Each row is a point. A path goes straight from each point to the next, and from the last back to the first. The post is the endless flat space through its rows: a point in 2 columns, a line in 3, a plane in 4, and so on, so that a path can go around it. How many times does the path go around the post? Going back the other way cancels.

Post, 2 rows:
[[ -2  25 -32]
 [ -1 -15  16]]
Path:
[[-13 -13 -41]
 [ 29  -2 -29]
 [ 14  34 -17]
 [ -6  52 -27]
 [ -5   8  35]
 [-27  31 -18]
 [-41 -56  36]
 [  3  -3 -70]
 [ 19  15 -14]
 [ 18  19  38]
 [-38   3  21]
 [-35 -37  13]
 [-11  -2 -14]
 [ 28  21 -83]
 [ 46   7 -28]
 [ 16  39 -13]
 [-13  29  -7]
 [-46 -48  44]
 [-38 -48  15]
 [ -1 -16 -22]
 [ 34  12 -33]
 [ 14  30   2]
 [-17  40 -12]
 [-20  32 -46]
 [  7 -11 -54]
 [ 13   7 -13]
 [ 13  54 -17]
 [-30   8  36]
 [-15   8 -20]]
Times around: 5

Post:
[[ 15  17  44  13  -9  42]
 [-31  17  -5  42  32  13]
 [ 44 -21 -32  -3  -8 -15]
 [ 28 -12  -5 -29 -10  10]
 [  6   5  -9   2 -15 -10]]
Path, 26 rows:
[[ -6   5  -6  46 -38 -42]
 [-38   1  27  45   9 -49]
 [ -5  -2  20 -40  17 -11]
 [-12  42  27   7  -3  19]
 [ 48  39  20  37 -35  39]
 [ 17 -32  -4 -31 -17  48]
 [-32 -38  28  -4   2  -5]
 [ 10  12  62  21 -12 -18]
 [-22  47  -6 -15  39  33]
 [ 42  44  -2   5 -54  22]
 [ 70 -50 -47  15 -24  14]
 [ 53 -39  26  -1  -4  11]
 [ 31   6 -29  13  45 -25]
 [ 70  14 -50  17  -8  -6]
 [ -7  19 -56  -2   0 -20]
 [-12   9 -32  16  40 -18]
 [ 48  15  10   8 -25  22]
 [ 23   7 -26 -17 -17  32]
 [ 42   9  10  22  39  69]
 [ 47  34  31 -32 -21  43]
 [ -6  21 -51   8 -36 -41]
 [-17 -13  15  71 -26  -4]
 [-32   8  13   5 -19 -50]
 [-18   6 -25 -14  47  -8]
 [-15  17 -36 -18  29  22]
 [ 24  12  21 -14 -29  56]]
Times around: 4

Post:
[[-13 -40  29  16  65   1  26 -16  45  20  20]
 [ 24  -4  11  40   8 -14  24 -10 -31  33   3]
 [ 17 -48  -3 -30  23   8   5  18  -1  -1  11]
 [  1  -1 -25  41 -12 -19  21   9 -21 -14   2]
 [-10  30 -37   3 -13 -28 -13  30 -18 -39 -59]
 [  2  17 -17  28  27  10  10  16  -5  10  13]
 [-18 -44  70  11 -15  52 -55  11 -24   9  31]
 [-25  15  17 -13  42  16  -4 -19  52   3  13]
 [  8  -2  -6  31   4   9  24  13  15  15  -5]
 [  5 -26 -48  31   4 -20   7 -10 -35  19 -31]]
Path:
[[ 51  33   5   0 -20 -46 -12  40 -50 -16 -40]
 [-11 -45 -39  40  47  14   0 -11  -6  51  29]
 [-11 -18  12  40  16  -1  41 -17  11  47  21]
 [-13  53  20   4 -15   1  -6  43 -15 -51  -9]
 [  0  67  16  -1  12  33 -21  13  15 -18 -20]
 [ 52  12 -54  35  73 -26  52  44 -27  11  23]
 [ 37 -56   3  49   6  -9  33 -29 -30  73  16]
 [ 45 -18 -22  57   9  21  47  20 -20  63  50]
 [ 42 -23 -35   1  46  20  45  86 -12  15  14]
 [-32 -20 -18  11  23  22  11  40  44 -28 -18]
 [  8  21  13  17  29  29  10 -20  24  37 -35]
 [ 67  15 -42  -6 -23 -14   6  44 -18  24 -95]
 [-28 -40  26  49  -7  -1  -4 -34  41   1  46]
 [  2  -7 -20   2  14 -33  29  -7  21  38 -31]
 [-60  49  23   9  45  18 -30  20  -2 -18  -2]
 [ -8  17  27   6  34  18  -1  -9 -13   5  -8]
 [-12 -17  19  26 -10  15 -19 -30 -29   0  36]
 [  9 -35  -2  39 -51   1 -38  12 -24 -23  16]
 [ 10 -23 -32  -2 -11 -29   8  37 -12 -28  -9]
 [-56  17 -32  63  40  33 -39  -7 -20  33  27]
 [  6  12 -66   4 -24  17  13  31 -31 -14   0]
 [ 26 -68 -47  29  18  17  45  27 -23   4   9]
 [  0   7   8 -17  32  15  14  -1  42 -31 -18]
 [-13  16 -84  12  16  16 -22  -6   1  -7  -4]
 [ -6  39 -67  24 -20 -28 -14   4 -14   3 -33]
 [-42  14  -4  20   0 -11 -18 -20   9  20   9]
 [-14 -14  34   4  -5  20  -5 -12  11  29 -27]
 [ -9 -38 -29  54  55  42  26  15  -5  -3  37]
 [  5  35  22  -5   7 -12 -19   1  12 -40 -26]]
Times around: 5
